Every row gives one point. Each copy is the shape, with its points in the same order, turned, moved and blurred by noise. Some copies are also mirrored. Which?

Shape, 7 rows:
0:  29   7  24
1:  -9 -22   0
2:  42  -7  51
3: -40   6 -48
4: -56 -27  -5
5:  10 -14 -45
6:  43  16   8
Copy 1, 7 rows:
0: -16  13 -23
1:  28 -28 -16
2: -41   2 -41
3:  69  -6  21
4:  40 -49  25
5:  56  -1 -29
6:  -7  27 -27
Copy 1 is: mirrored
Copy 2:
0: -28  15  30
1:  -5   9 -16
2: -59  29  37
3:  44 -24 -16
4:  -4 -22 -49
5:  36  21   5
6:  -9  18  45
Copy 2 is: mirrored
Copy 3, 7 rows:
0: -46 -15  20
1: -14  -3 -20
2: -85 -22  20
3:  49  -3   4
4:  19 -34 -38
5:  -2  34  -1
6: -44   7  44
Copy 3 is: mirrored

Shape, 9 rows:
0: -33 -26   1  10 -23 -36
1: -32  -7  40  21 -19 -13
2: -13 -18  21  21  11   4
3:  62 -22 -22 -47  65 -23
4: -54 -39   1  28   2   0
5:   8  33 -31  -7  32  12
6:  -6  71 -16  -7  88 -25
7:   4 -36  -4  36 -18 -21
8: -38 -17  14  -4 -23  -6
Copy 1 (9 x 6):
0:   9   4   2  61   0  23
1:  11  -5  21  50  37   5
2:  11  13  -8  16  32  16
3: -13  13 -25 -69 -35  72
4:   3  33 -23  63  32  15
5:  10  22 -24 -26 -23 -20
6:  44  68  15 -58 -38 -18
7:  28 -13 -23  45  15  36
8: -15   0   4  54   9   3
Copy 1 is: mirrored
Copy 2, 9 rows:
0: -18 -22  -3  20 -53  -8
1: -32 -43  -7   9 -20  12
2: -19 -22 -18  13   1 -12
3:  56  83  -7   3  10  -8
4: -27 -35 -34  13 -31 -35
5: -19  34  13 -27  15 -43
6: -49  77 -11 -62  14  -9
7: -16 -12   1  55 -23 -17
8: -11 -43  -3  -3 -33  -9
Copy 2 is: mirrored
Copy 3 (9 x 6):
0: -28 -20   0 -40  31 -21
1:  -9 -15  28 -15  45   7
2:   9  -6  30 -36  11   7
3:  72   9 -46 -41 -53 -21
4: -21 -18  48 -62  22 -15
5:   9  41  14  -3 -42 -23
6:  53  93  14   1 -11 -49
7: -26 -11  -5 -51   8  20
8: -16 -32  23 -18  20 -20
Copy 3 is: only turned
